Each row is a point. Examples show where two turns around zero, p and q, send a point. Where does a point land after both, in the order given? Backwards means that the second turn is done in reverse. Each puzzle has new turns, and all numbers are rounded.

Turn p:
| -0.011 |  0.001 | -> |  0.005 | -0.010 |
| 0.023 | 0.006 | -> | -0.018 |  0.016 |
| -0.068 |  0.011 | -> |  0.030 | -0.062 |
| 0.046 | 0.002 | -> | -0.028 |  0.037 |
|  0.009 | -0.020 | -> | 0.011 | 0.019 |
Turn q:
| -0.030 |  0.045 | -> | 0.006 | 0.054 |
|  0.009 | -0.035 | -> | -0.016 | -0.032 |
|  0.021 | -0.011 | -> |  0.009 | -0.022 |
Where do these land?
q, then p: | -0.033 | -0.003 | -> |  0.000 | -0.033 |
q, then p: |  0.061 | -0.017 | -> | 0.023 | 0.059 |
q, then p: | -0.033 | -0.013 | -> |  0.010 | -0.034 |
p, then q: | 0.024 | 0.011 | -> | -0.009 |  0.025 |
p, then q: | -0.019 |  0.023 | -> | -0.025 | -0.017 |

Turn p:
| -0.035 | -0.040 |  0.050 | -> |  0.053 | -0.047 | -0.018 |
|  0.032 |  0.013 | -0.012 | -> | -0.036 |  0.008 | -0.002 |
| -0.014 | -0.001 |  0.023 | -> |  0.020 | -0.007 | -0.017 |
|  0.010 | -0.016 | -0.045 | -> | -0.021 |  0.001 |  0.044 |
|  0.007 |  0.044 | -0.016 | -> | -0.017 |  0.043 | -0.008 |
Turn q:
| -0.032 | -0.021 | -0.037 | -> | -0.019 | -0.025 |  0.043 |
|  0.034 |  0.021 | -0.014 | -> |  0.042 |  0.007 | -0.001 |
| -0.015 |  0.040 |  0.028 | -> |  0.001 | -0.023 | -0.046 |
|  0.013 | -0.041 |  0.024 | -> | -0.025 |  0.042 |  0.003 |
Where do these land?
p, then q: | -0.035 |  0.014 |  0.035 | -> | 0.045 | 0.014 | 0.020 |
q, then p: |  0.034 |  0.041 | -0.015 | -> | -0.054 | -0.014 |  0.001 |
p, then q: |  0.021 | -0.041 | -0.014 | -> | -0.045 |  0.018 | -0.001 |
q, then p backwards: |  0.007 | -0.043 |  0.010 | -> |  0.011 |  0.026 | -0.035 |
q, then p backwards: | -0.027 |  0.029 | -0.017 | -> |  0.006 | -0.037 |  0.021 |

Turn p:
| 0.019 | 0.016 | 0.008 | 0.009 | -> | -0.020 | -0.018 | -0.006 | -0.004 |
|  0.012 | -0.006 | -0.035 | -0.024 | -> |  0.036 | -0.010 | -0.022 | -0.010 |
| -0.005 |  0.000 | -0.037 |  0.014 | -> |  0.017 |  0.004 |  0.001 | -0.036 |
| -0.039 |  0.030 |  0.084 |  0.000 | -> | -0.070 |  0.041 |  0.006 |  0.053 |
|  0.014 | -0.041 | -0.020 |  0.001 | -> |  0.038 | -0.019 |  0.022 | -0.003 |
Turn q:
| -0.004 |  0.028 |  0.023 |  0.009 | -> |  0.028 |  0.007 |  0.024 | -0.005 |
|  0.000 | -0.113 | -0.017 |  0.023 | -> | -0.058 | -0.087 | -0.050 | -0.011 |
| -0.023 |  0.008 |  0.021 | -0.007 | -> |  0.022 | -0.008 |  0.012 |  0.020 |
|  0.024 | -0.008 | -0.021 | -0.026 | -> | -0.037 |  0.019 | -0.005 |  0.007 |
| -0.004 |  0.029 |  0.004 | -0.016 | -> | 0.013 | 0.025 | 0.013 | 0.013 |
| -0.019 |  0.016 | -0.016 |  0.015 | -> |  0.024 |  0.010 | -0.020 | -0.004 |
| 0.027 | 0.040 | 0.006 | 0.002 | -> |  0.007 |  0.035 |  0.026 | -0.019 |
Where do these land?
p, then q: | -0.019 | -0.027 |  0.022 | -0.016 | -> |  0.020 | -0.002 |  0.016 | -0.034 |
q, then p backwards: | -0.016 |  0.021 | -0.026 | -0.039 | -> | -0.033 |  0.004 |  0.024 | -0.035 |
p, then q: |  0.056 | -0.010 | -0.036 |  0.068 | -> | -0.052 | -0.045 |  0.023 |  0.062 |
q, then p: | -0.028 |  0.012 |  0.012 | -0.001 | -> | -0.007 | -0.030 |  0.010 | -0.006 |
p, then q: |  0.007 |  0.004 |  0.028 | -0.013 | -> |  0.017 | -0.015 | -0.017 | -0.015 |
